Each row is a point. Each copy is the shape, with its points in the same order, turned, moved and blurred by noise. Say if it was mirrored as well.
In the rows, zero is written as 128.

Shape (8 x 3):
[[ 96 145 149]
 [ 85  65 127]
 [ 65 101 106]
 [154 116 106]
 [117  94  66]
 [ 85  81 155]
 [187 196 151]
 [168 157 192]]
Copy 1 (8 x 3):
[[ 92 133 127]
 [120 123  51]
 [120 150  67]
 [174 111 123]
 [186 154  85]
 [ 91 106  69]
 [154  97 205]
 [119  79 188]]
Copy 1 is: only turned
Copy 2:
[[119 131  83]
 [119  41  90]
 [148  61  67]
 [144  98 175]
 [180  49 134]
 [ 96  61  80]
 [122 187 168]
 [ 74 160 144]]
Copy 2 is: only turned
Copy 3:
[[ 84 144 114]
 [111  73 152]
 [ 93  76 107]
 [162 137 116]
 [159  83  94]
 [ 91  96 159]
 [140 231 100]
 [116 213 152]]
Copy 3 is: only turned
Copy 4, 8 rows:
[[120 168 140]
 [ 86 171  69]
 [ 62 184 116]
 [ 94  96 124]
 [ 42 120 108]
 [110 184  80]
 [166  76 185]
 [188 116 141]]
Copy 4 is: mirrored

Shape (8 x 4):
[[ 89 131  78  95]
 [113 143  86  75]
 [149 173 123 116]
 [ 99 150  70 124]
 [ 57 107 193 123]
 [ 51 188  72 186]
 [174 111 162 164]
 [159 141 175  84]]
Copy 1 (8 x 4):
[[181  90  93 147]
 [163  82  79 121]
 [142 136 100  82]
 [187 128  94 145]
 [157  66 209 107]
 [241 175 138 143]
 [ 77 154 151 110]
 [ 95  95 120  62]]
Copy 1 is: mirrored
Copy 2 (8 x 4):
[[ 84 167 151 122]
 [114 196 141 120]
 [165 157 141 105]
 [ 92 142 155 108]
 [159  98 161 233]
 [ 88  78 209  85]
 [193  98  69 123]
 [195 174 120 156]]
Copy 2 is: mirrored

Shape, 8 rows:
[[139 100 152 153]
 [181 125 129 187]
 [ 91 158 131 148]
 [ 68 159 130 132]
 [188 157 135  89]
 [103 126  66 110]
 [ 49 110 102 209]
 [178 137 208 148]]
Copy 1 (8 x 4):
[[156 103 157 137]
 [146  94 190 189]
 [139 173 176 123]
 [138 178 168 110]
 [ 75 108 116 177]
 [160 183 117 167]
 [220 180 210 122]
 [ 91  64 186 126]]
Copy 1 is: mirrored
Copy 2 (8 x 4):
[[146 134  91 189]
 [159 150  33 175]
 [176 116 112 121]
 [173 104 137 114]
 [148 217 100 144]
 [ 94 128 115  95]
 [153  30  85 132]
 [203 180  89 213]]
Copy 2 is: mirrored
Copy 3 (8 x 4):
[[152 112 148 106]
 [156  91 166 165]
 [ 96  94 101 112]
 [ 86  96  81  94]
 [156 166  94 173]
 [157  79  50 118]
 [100  16 125  73]
 [127 172 180 140]]
Copy 3 is: only turned

Shape:
[[122 187 167 156 200 142]
 [150 170 150 120 124 160]
 [145 114 150 158 102 172]
 [159 181 118  97 126  59]
 [ 56  62 105 150 151 171]
 [154  70  75 147 109 160]
 [147 144 162  54 103 155]
 [ 85 137  52 163 194  92]
 [ 42 179  99 142 170 131]
 [101 134 106 148  98  47]
 [ 47 188 151 109 145 145]]
Copy 1 (11 x 6):
[[ 34 119  74 129 110 134]
 [119 145  79 122  85 155]
 [128 147 145 139  69 149]
 [151 133  48 116 164  93]
 [102  62 203  87  99 160]
 [176  89 166 159 100 156]
 [156 171  83  85 116 190]
 [ 98  16 116 119 144  94]
 [ 73  47  93  58 100 109]
 [153 109 122  94 143  50]
 [ 74 107  84  35  90 134]]
Copy 1 is: only turned
Copy 2, 11 rows:
[[ 58 144 143 102 193 114]
 [ 98 134 155 120 112 123]
 [111 140 100 158 101 124]
 [167 121 201  96 158  75]
 [156 170  38 104 148 183]
 [183 140 101 175 118 167]
 [119  89 157  77  77 128]
 [180 196 134 107 230 146]
 [122 215 126  55 186 138]
 [205 171 130 108 160  61]
 [ 93 183 124  31 141 118]]
Copy 2 is: only turned
Copy 3 (11 x 6):
[[183 158 226 126 108 120]
 [168 136 140 112  72 146]
 [147 127 119 170  72 118]
 [125 150 141  36 140 121]
 [119 135 140 234 159 167]
 [106  69 103 170 121 129]
 [123 155 118  98  57 187]
 [138 119 184 140 226 125]
 [190 170 172 142 197 166]
 [119 173 104  97 182  91]
 [191 211 157 132 142 191]]
Copy 3 is: only turned

Shape, 10 rows:
[[184 118 138  83 144 138]
 [153 139 148 128 148  73]
 [110 131 186  98 132 160]
 [ 17 110  91  85 126 150]
 [149 116  97 150 132 142]
 [138 152 100 179  58  54]
 [132  51  96  82 104 135]
 [162 152 113  88 129 158]
 [  7 147 110 114 100 146]
 [185 126 160  85 128  86]]
Copy 1 (10 x 6):
[[178 100 158 162 157  95]
 [134  91 180  85 167 101]
 [121 152 168 177 148 135]
 [ 39 154  82 184 127 102]
 [147  77 100 134 127 128]
 [122 109 134  31  80 120]
 [118  70 123 198  92  82]
 [179 135 115 156 162  99]
 [ 35 195  86 152 113 130]
 [156 100 190 119 157  70]]
Copy 1 is: mirrored
Copy 2 (10 x 6):
[[159 108 127 104  68 102]
 [205 147 137 138 123 115]
 [131 182 137  74 112 127]
 [ 60 168 185 103 185  59]
 [136  87 130 118 140 127]
 [183 106 205 181 152 177]
 [119  83 186  83 121  70]
 [124 124 118 129  82 122]
 [ 75 190 193 122 189 105]
 [195 127 142 115  72 113]]
Copy 2 is: only turned
Copy 3, 10 rows:
[[147 128 116  67 149 151]
 [ 86 172 126  80 117 124]
 [158 135 126 105  67 166]
 [ 85  57 169 173  70 187]
 [122 145 135 146 162 138]
 [ 75 167 188 135 129  42]
 [125  53 108 128 143 122]
 [152 127 165  89 149 162]
 [ 94  92 202 185  48 167]
 [119 143 117  42 126 113]]
Copy 3 is: mirrored

Shape (12 x 8):
[[ 90 143 200 116 104 129 190 118]
 [ 99 149 158 134  55 196 214 130]
 [ 97 123  72 154 127 119  27 109]
 [ 72 107 125 181 174 138  78 163]
 [145 119 124 139 131 114  30 148]
 [121 145  90 168 177  99 109 115]
 [ 78  67 134 151 106  92 185 151]
 [ 63 139 105 126 140  39 179 209]
 [147  93 133 109 110 163 189 141]
 [132 145 140 203  80  94 193 155]
 [147  92 110 153 163 101  42 126]
 [133 115 143 154  67 107 210  92]]
Copy 1:
[[ 59 127 179  98 192 103 143 176]
 [ 31 194 158 118 152 140 164 209]
 [156  62 142 186  73 164 136 115]
 [153 104 166 207 165 158  97 114]
 [188  97 163 132  98 161 129  99]
 [144  88  96 171 146 112 132 108]
 [137 137 178 169 167  71 125 213]
 [117 142 145 160 148  25  40 150]
 [126 165 122 101 167 140 143 220]
 [109 192 151 150 155  56 174 146]
 [211  70 140 145 118 150 136 113]
 [ 93 151 146 119 154  67 201 208]]
Copy 1 is: only turned
Copy 2, 12 rows:
[[ 85  99 181 133  53 106 182 139]
 [116  43 153 132  20 166 174 133]
 [180 127 167  83 159 128  37 164]
 [156  77 171 125 188 101 110 189]
 [212 147 178  87 154 111 103 159]
 [118 144 123 113 167 133 102 177]
 [119  68 105 142  92  52 136 134]
 [112 115  74 108  93  34 160 231]
 [131  71 121  91  89 132 183  99]
 [143 120  94 191  67 125 153 157]
 [187 148 153  93 189 103  89 132]
 [101 109 108 156  43 125 140  96]]
Copy 2 is: only turned
Copy 3 (12 x 8):
[[ 96  97 182 147  88 118 161 105]
 [ 94  82 170  90 107 138 232 105]
 [102 207  85  82 154 185  67 141]
 [ 78 116  94 130 156 186  69 175]
 [134 178  69  97 118 139  61 156]
 [108 185 111 153 179 145 111 145]
 [ 15 131 151 127 116  95 140 159]
 [ 68 165 220 135 133  97 114 229]
 [ 83 102 126  88 137  73 168 113]
 [ 81 156 132 157 113 119 218 178]
 [105 186  58 126 144 131  55 147]
 [ 60 157 148 135 105  94 212 104]]
Copy 3 is: only turned

Shape (13 x 8):
[[151 191 104 114 116 154 179 143]
 [101 136 158  99 145 121 112 159]
 [111 110 144 143 119 125 139 150]
 [128 154 104  83 108 109  87  40]
 [104  93 130 132 177 122  89 143]
 [135 216 106 129 112 117 101 148]
 [104  88 130 141  96 121  93 158]
 [128 137 117 153 116 110  84 121]
 [129 139 121 108 138  92 141 157]
 [104 192 142 147 113 101 116 138]
 [131  86 113 116 155 124  97 161]
 [114 101 110 116 121  89 112 146]
 [161 136 243 121 140 147 153 135]]
Copy 1 (13 x 8):
[[150 168 166  70 160 111  87 141]
 [133 127 145 163  90 117  98 129]
 [136 125 108 148 141 111 129 134]
 [106 164 140  80  83 147 145  39]
 [105  84 111 162 106 153 105 124]
 [139 215 130 104 113 155  90 132]
 [120 129 116 168 118 134 165 153]
 [122 149 100 139 118 165 136 101]
 [159 124 123 118 104 123 103 134]
 [137 186 100 149 110 116  90 117]
 [126  85 122 149 107 160 134 148]
 [135 115 106 125  93 137 140 139]
 [193 107 172 190 182 108  89  77]]
Copy 1 is: only turned
Copy 2:
[[ 77 142 134  67  98 158 122  96]
 [132  84 152 111 167 112 116 118]
 [145 117 161 138 119 114 126 114]
 [160  91  29 113 126 162 109 103]
 [143 106 141 163 185 119 152 127]
 [ 57 105 102 116 132 136  76  89]
 [145 111 140 168 123  95 106 153]
 [124 122 103 166 136 122 104 105]
 [110 111 131 103 135  95 141 104]
 [ 96  87 132 132 119 127  84  71]
 [134 132 130 143 171 105 144 148]
 [133 108 115 135 130  87 142 134]
 [188 140 196  79 164 131  82  56]]
Copy 2 is: only turned
Copy 3, 13 rows:
[[146 171 139 135 114 190 148 131]
 [ 93 128 169 114 126 115 122  84]
 [115  91 152 141 125 133 119 108]
 [199 168 121 100 124  60 107 117]
 [ 96 106 144 156 161  89  93  86]
 [109 175 136 107 138 122 165 166]
 [ 97  72 124 111 125 113  96 117]
 [128 118 129 131 136  88 123 146]
 [111 129 124 138 118 123 159  85]
 [123 124 166 104 140 114 171 147]
 [ 85 116 117 153 135 104  91  83]
 [117 100 106 128 123 101 127  91]
 [112 129 249 163  68 131 115 106]]
Copy 3 is: mirrored
Copy 4, 13 rows:
[[183 108 178 135 104 159 149  99]
 [110 109 122 134 155 118 152 163]
 [117 115  97 166 136 160 133 129]
 [ 57 147 148  98  59  87 121 103]
 [107 120  89 138 177 110  97 136]
 [178 143 154 129  74 110 127 162]
 [112 109  53 147 112 137 112 144]
 [115 147  99 149 100 120  88 143]
 [131  85 147 166 129 116 123 139]
 [141 155 144 160  91 126 150 165]
 [117  98  91 132 150 119  90 126]
 [109  90 100 170 120 116 113 128]
 [ 84 122 180 112 169 214 147 184]]
Copy 4 is: only turned

Shape, 14 rows:
[[127 129 125 133 117 180 104 165  91]
 [137 131 128 118 120 157  72 182 125]
 [127  88 164 122 115 135 123 148 117]
 [158 199 169  92 152 170  87 154 105]
 [129 140 113  90 135 161 130 109 174]
 [156 124  85 165 148 147 112 199 112]
 [163 144 103 117  90  99 170 117 142]
 [112 119 147  94 172  95  95  88 109]
 [119 101 150 119 129 151 145 157 162]
 [169 145 146 152  87  72  64 149 154]
 [101 193 168 166  55 187 164 135  86]
 [106 126  91 108 100  75 163 122  61]
 [146 136 102 120 145 127 106 102 153]
 [ 80 152 100 136 127 140  90 148 156]]
Copy 1:
[[111  89 122 169 160  92 175 138 131]
 [128  99 120 171 138  95 165 178 162]
 [144  90 135 176 111  95 122 116 136]
 [ 59  69 129 134 142 126 135 200 137]
 [159 114 123 109 112 137 146 171  93]
 [139 118  69 166 192  91 152 151 162]
 [139 128  73 104  94 145 136  97 137]
 [128 142 189 121 131 116  86 138 140]
 [165  93 105 163 107  96 120 145 104]
 [115 156  98 187  87 152 128 153 203]
 [ 39 100  84 173 101 104 188  97  67]
 [116 150 119  91 122  76 140  54 156]
 [149 144 125 124 136 151 133 156 132]
 [136 168 117 151 126  89 165 180 116]]
Copy 1 is: only turned
Copy 2, 14 rows:
[[119 137 140 148 138 124  75  71 131]
 [163 144 146 165 127 145  76  78 136]
 [115 128 126 127 105 145  86 119 174]
 [184 177  81 120 157 108  62  62 150]
 [177  90 112  92 127 144 115  97 115]
 [144 135 192 169 169 119 101 107 129]
 [146  96 121 111 114  98  96 175 102]
 [141 157  78 128 109 132 167 113 162]
 [142 111 147  97 124 173  88 119 151]
 [172 137  95 204 124 155  77 174 126]
 [ 68 146  87  97 160 122   7 109  86]
 [ 89 162 133 112  83  79 137 152  96]
 [166 103  97 135 138 127 142 121 122]
 [147 143 130 140 139 179 118  93  78]]
Copy 2 is: mirrored
Copy 3:
[[167 111 148 124 128 116 145 180 143]
 [154 143 143 130  98 145 167 169 140]
 [168 154 136  89 135 125 135 110 149]
 [177  92 155 162  81  76 192 130 120]
 [ 91 135 161 136  98  96 118 114 104]
 [162 106 117 140 138 182 138 176 113]
 [ 94 136  93 133 166 121 150  92 100]
 [157 149 114 158  89  90  98  81 168]
 [126 126 151  83 111 140 123 113 118]
 [131 166 138 163 137 163 206 100 164]
 [126  53 180  84 202  65 178 145 159]
 [124 115  43 115 167  91 123 127 172]
 [113 143 130 173 120 124 115 115 127]
 [ 94 108 139 137  88 139 127 159 176]]
Copy 3 is: mirrored
Copy 4:
[[ 93 106  76 103 122 136 111 105  86]
 [117  91  99 109 134 166 117 129  72]
 [122 116 112 131 162 109 136 110  81]
 [115  76  87  52 129 168 186 132 114]
 [109 109 127 110 146 131 121 187 150]
 [103 129 107 132  66 168 123 120  68]
 [134 181 131 139 142 155 141 145 150]
 [126  62 125 166 163 138 178 116 154]
 [128 119 124 118 145  92 121 154  91]
 [176 119 163 124 153 205 130  88  94]
 [145 156  57  36 129  99 103  60 154]
 [139 154  58 187 134 142 144  94 165]
 [105 104 146 136 127 160 129 143 148]
 [149  71 107 127 101 147  85 134 131]]
Copy 4 is: mirrored

Shape (14 x 9):
[[106 176 155 105 164 163 168 127 120]
 [161 197 170 112 106  52  87 137 138]
 [144 142  73 112 167 163 137 133 168]
 [169 141 142 115 123  69 168 141 165]
 [195 133 147 143  79 153 127 184  80]
 [105 192 123 159 113 137 102 100 153]
 [176 113  63  78  79 163  78  70 159]
 [ 98 115  69 183 136 130 146 166  58]
 [ 90 130 106 111  78 157 175 187 161]
 [115 123 125 186 111 107 117 196 113]
 [130  97 148 155 159  83 104 152  62]
 [116 138 160  71  83  75 148 170 136]
 [190 116 102 148 111  70 195 168 174]
 [104 117 141 128  98 150  98  97 181]]
Copy 1 (14 x 9):
[[157 119 149 133 125 133 113  97  44]
 [ 88 150 113 177 192  85 148  88 134]
 [126  68 120  95 120 179 104  59 108]
 [108  59 147 146 165  93 156 103 131]
 [147 151 208 136 176 137  81 113 181]
 [ 81 160 134 113 111 108 122  45  91]
 [ 47 106  98 105 103 165  55 118 169]
 [208 122 158  65 117  92  87  54 164]
 [149  96 183 152  55 147 142  75 138]
 [169 148 169  97 134 104 155  62 172]
 [194 149 126  77 181  84 131 120 158]
 [143 105 133 198 120  97 162 126 153]
 [116  23 183 122 161  93 156  80 171]
 [ 73 143 132  98  86 139 147 117 122]]
Copy 1 is: mirrored
Copy 2 (14 x 9):
[[ 90 184 152 161 105 119  91 130  96]
 [161  73 164 132  31 148 134 142  97]
 [133 146 138 103 132  87  50  93 135]
 [141 109 215 121  76 109 129  90 127]
 [102 117 172  89 106 115 144 204 179]
 [187 142 109 154 106 113 112 140 104]
 [168 117  93  61 146 177 100  80 178]
 [ 86 118 104 142 137  17 146 143 157]
 [127 146 171 188 129 102  89 122 210]
 [131  77 159 158 123  53 132 173 150]
 [ 74  59 141 127 124  77 160 148  94]
 [107  89 189 180  70 149 130 109 164]
 [154 107 235 101  92  58 132  85 170]
 [176 115 139 156 166 156 106 115 128]]
Copy 2 is: only turned
Copy 3 (14 x 9):
[[129 195 128 150  67 117 106 124 152]
 [195 100 183  82 111 163 130 176 140]
 [170 168 114 138 113 109  59  88  84]
 [196 111  92  97  90 165  96 157 128]
 [148 117 121 132 189 137 101 141 211]
 [131 143 173  59  93 100  86 115 122]
 [215 133 137  90 161 118 118   7 109]
 [ 68  79 111 167 149  96  79 113 122]
 [ 87 166  80  93 132 183  89  92 129]
 [ 93  97 112 111 163 131  84 168 120]
 [128  87 126 162 144  88 145 182 115]
 [148 137 110 104 109 213 153 141 149]
 [185  98  37 100 110 168  61 150 124]
 [138 157 125  44 132 103 137  91 105]]
Copy 3 is: only turned

Shape:
[[146 100 166   7 204 163 144 188 106 147 113]
 [104 154  39 157 110 144  66 126 122 138 109]
 [109 156 169 148 100 104 143 167 131 134 132]
 [150  97 111 171  93 111 155 123 135  89 168]
 [117  93 168 134 110 189 148 168 104 104 133]
 [104 113 174 164 215 110 152  99 153 161 156]
 [ 61 104 153 150 108 171 134 141 106 145 153]
 [143 177  47 151 127 113 150  94 100 143  43]
 [164 189 168  34 122 119  96 114 118 128 146]
 [ 83  94 132 163 114 117 109 124 103 154 148]
 [154 156 159  92 113 131 157 122 154 162 163]
 [164 119 162  74 158 170 156 127 104 100 129]
 [166 117 173 162 138 117 130 105 106 155 121]
 [164 135 102 158 119 159 145 153 109 151 144]
 [112 101 162 144 104 134 141 114 127 117 148]
 [104 100  55 141 127 112 160 100 101 167 151]
 [159  92 149 149 105 160  68 124 231 150 107]]
Copy 1 (17 x 11):
[[195  96 132  99 171 119  71 228 116 189 157]
 [141 163  40 152 143 148  73  45 188 150 132]
 [ 97 125 131 140 133 155  63 116  98  95 115]
 [130 100 109 128 137 114 144  56 106  89 107]
 [167 110 105 140 136 117 101 156 121  60 143]
 [ 72 109 140 172 109 108 131 132 100 163 197]
 [137 156 103 179 110 143 121 144 143  83 143]
 [130 196  80  78 185 115  67  32 123 151 176]
 [122  76 139  84 209 206  82 147 162 157 128]
 [131 147 125 161  87 157 115  97 147 119 150]
 [107 111 156 139 201 142 112 131 117 140 122]
 [168  88 121  90 188 121 118 159 122 130 169]
 [125 107 172 128 133 122  93  85 131 116 184]
 [173 123 106 170 178 124  91  75 111 119 145]
 [116 114 128 135 130 127 132 114 137  85 130]
 [157 183 105 148 131 140 153  70 117 163 140]
 [ 98  91 140 165 153  45  78  97 216 120  96]]
Copy 1 is: mirrored
Copy 2, 17 rows:
[[202 150 112 126 168 210 165 203 163 165 158]
 [ 59 120 122 116  77 132  71 108 200 134 102]
 [100  74 179 117 155 105 158 117 120 136 120]
 [ 95 122 134 134 101 102 133 123  86  76  84]
 [132  80 146 159 146 195 121 136 101 113 115]
 [169 174 121 142 177 109 128  44 110 126 139]
 [101  81 126 139 173 156  81 119 108 119 121]
 [ 74 177 223 116  65 116  82 126 208 102 146]
 [142 111 149 137 100  97 161 177 143 220 175]
 [ 93 124 132 136 167 116  72 105 113 143  80]
 [168  98 145  93 120  84 134 141  96 152 160]
 [166 147 136 177 113 164 146 169 116 136 161]
 [163 139 189 162 123  97  98 115 115 142  95]
 [150  98 160 129 104 123  95 139 163  96 102]
 [104 117 138 147 145 114 112 124  81 126 119]
 [104 178 124  99 138 102  59 150 150  84 110]
 [144 111 146  80  61 172 106  56  92 184  80]]
Copy 2 is: mirrored
Copy 3, 17 rows:
[[195 240  93  81 164 189 181  73 153 156 143]
 [101  71 121 163  98  93 184  89 151 110 130]
 [141 122 150 133 116 144 111 157 149 191 115]
 [ 96 158 164 116  98  96 107 155 105 122 127]
 [128 202 162 126  86 159 107 101 174 141 110]
 [157 138 114 128 135 209 121 180  83  99 126]
 [109 141 108 143  80 176  88 107 166 125 115]
 [ 85  90 167 184 213 101 177 104 143 122 143]
 [202 142 128 114 147 132 155  56  88 212 166]
 [ 99 121  93 146  97 147 108 124 122 142  95]
 [145 139 145  88 122 166 120 111 103 178 184]
 [160 217 159 117 141 157 139  78 119 134 145]
 [120 149 149 138 141 171 135 129  79 163  97]
 [ 84 152 159 136  99 142 168 127 132 142 150]
 [122 150 144 118 105 145  88 126 122 143 101]
 [ 58 128  94 138 147 120 127 123 120 100 168]
 [143  80 176  33  84 154 171  96 114 120  73]]
Copy 3 is: only turned

Shape (17 x 11):
[[172  70  83  93 198 179  89 118 190 175 155]
 [186  54 124 100 106  61  69 111  87 172 172]
 [175 143 116  93 106  57 188 168 178  83 140]
 [140 105 145 125 184  75  78  97 115 146  66]
 [149 155 134 165  80 108  97 171 174 154 154]
 [ 97 110  43 100 138 157 151 167 165 178  84]
 [155 145  97 170 138 121 114 144 210  84  87]
 [156  54  65 186 105 142 129 175 185 145 111]
 [123 174 148 144 198 114 132 112  97 145 135]
 [ 95 167  49 152 208  87  85  77 108 121 124]
 [196 177 118 144 180  59  87 106 106 127 100]
 [ 98 154 130  72 114 113  98 157  99  61 164]
 [151 158 161 169 158  69  68 118 172  61 157]
 [122 163  79 171 114 116 141  81 157  91  73]
 [ 73 132 169  97  95  95  61 167 152 132 108]
 [ 89  93 105  82 209 166 153  90 195 119 177]
 [ 68 107  96 113  93  74  86 148 141  81  69]]
Copy 1:
[[236 115 114 135 131 189  94 101  92 185  68]
 [122 154 148 197  88 165 196 153  92 227  76]
 [101 138  92  55 176 134 194 108 159 187 139]
 [159 148 158 165  95 125 108 172 187 205 141]
 [114 171 162 148 136 142 165  54 134 126 111]
 [151 116  48 169 170 168  66 103 126 139 146]
 [134 142 147  87 160 103  74  74 163 166 130]
 [ 95 112 110 130 120 159  74  32  95 194 112]
 [147 134 161 124 105 177 128 176 193 107 125]
 [128 176 139 116 135 158  49 217 183 135  76]
 [127 154 163 131 112 122 133 155 232 188  70]
 [117 158  99 100 107  88 165 177  98 108 117]
 [134 200 198  56 116 111 137 126 162 160 105]
 [ 91 118 169 108 186 107  59 145 157 151 141]
 [148 204 119 160 108  97 147 122 101 125 177]
 [217 128 106  68 153 207  88 165  76 134 132]
 [ 88 192 102 135 124  75  92 150 102 162 171]]
Copy 1 is: mirrored
Copy 2:
[[129 205 109 138  92 160  97 121  20 210 136]
 [ 53 144 122 117  95 173 186 174  46 128  75]
 [166  76 161 146 100 211 192  61 111 175  94]
 [114 122 126 133  94  91 120 119  58  81 128]
 [113 141 136 146 153 133 149 100 142 190  43]
 [227 183  84  96 112 148 136 119 111 173 120]
 [162 126 151 161  72 132  93  43 141 178 102]
 [154 148  87  88  54 163  92 124 148 209  72]
 [112 124 166 100 176  99 126  75  75 135 160]
 [164 195 223  84 103  87 137 112  80 105 152]
 [ 91 132 170 116  98 100 164  43  64 107 103]
 [137 165 185 169 185 216 156 109 129  99 110]
 [ 89 111 221 178 109 136  96  76  98 137  78]
 [157 132 170 130  71 101 148  85 177 147 152]
 [154 129 126 201 175 135 127 146 121 114  61]
 [179 171 184 149 131 187  90 144  51 211 197]
 [195 130 143 160 103 146 128 144 160  69  85]]
Copy 2 is: mirrored
Copy 3:
[[209 183 183 183  63  63 110 156 190 117 157]
 [153 187 162 148  49 124  98  74 140 231 100]
 [ 78 145 129 141 118 105 206 139  84 139 127]
 [193 184 136 167 177 104 109  98 164 196  78]
 [134 162 120  70  95 107 157  69 155 112 124]
 [139 110 178 106 133  46  74 180 155  99 118]
 [168 153 172 114 170  80 191  96 121  89 119]
 [128 157 228 112 109  28 124  78 139  93 130]
 [169 185  84 159 157 152  85 113 138 107  94]
 [229 190 165 123 177 165  80 153 101 123  97]
 [215 195 101 148 159 117 134  96  83 168  75]
 [134  94 125 133 135 192 129 113 121 160 170]
 [181 203 131 134 156 173 200  67 128 145 137]
 [174 118 183 113 174 122 162 114 109  86  57]
 [128 121 124  75 162 133 138  98 209 193 146]
 [161 167 180 199 119 147 117 201 197  79 158]
 [128 100 194  84 192 128 135 109 142 185 123]]
Copy 3 is: mirrored
Copy 4 (17 x 11):
[[  7  93  91  53 146 143  93 105 155 108 117]
 [ 76 229 124  75 170 103 127 154 145 166 161]
 [146 112 154  46  94 133 184  79  85 139 214]
 [ 83 132 165 118 137 134 159 141 149 190  76]
 [118  76 157  95 161  90 106 158 102 135 209]
 [ 52  60  96 124  81 185 153 156 151 102 178]
 [ 97  35 148  85 129 142 150 126  51 140 139]
 [ 52  80  57 106 113 117 134 169  65 135 186]
 [132 117 176 124  94 132  75 118 154 147 100]
 [114 117 171  90 104 228  83 177 120 156  81]
 [ 90 145 232  84 107 136 119 136  97 172 103]
 [188 141 159  86 151 152 158 132 136  61 144]
 [167  86 184  48 173 114 117 129  70 166 101]
 [111  76 162 144 124 206 138 130  49 158 144]
 [154  79 154 119 189 121 188 164 172 127 159]
 [107  75  62  59 130 199  95  66 163 112 108]
 [147  97 133 119 155 177 222 191 112 139 145]]
Copy 4 is: mirrored
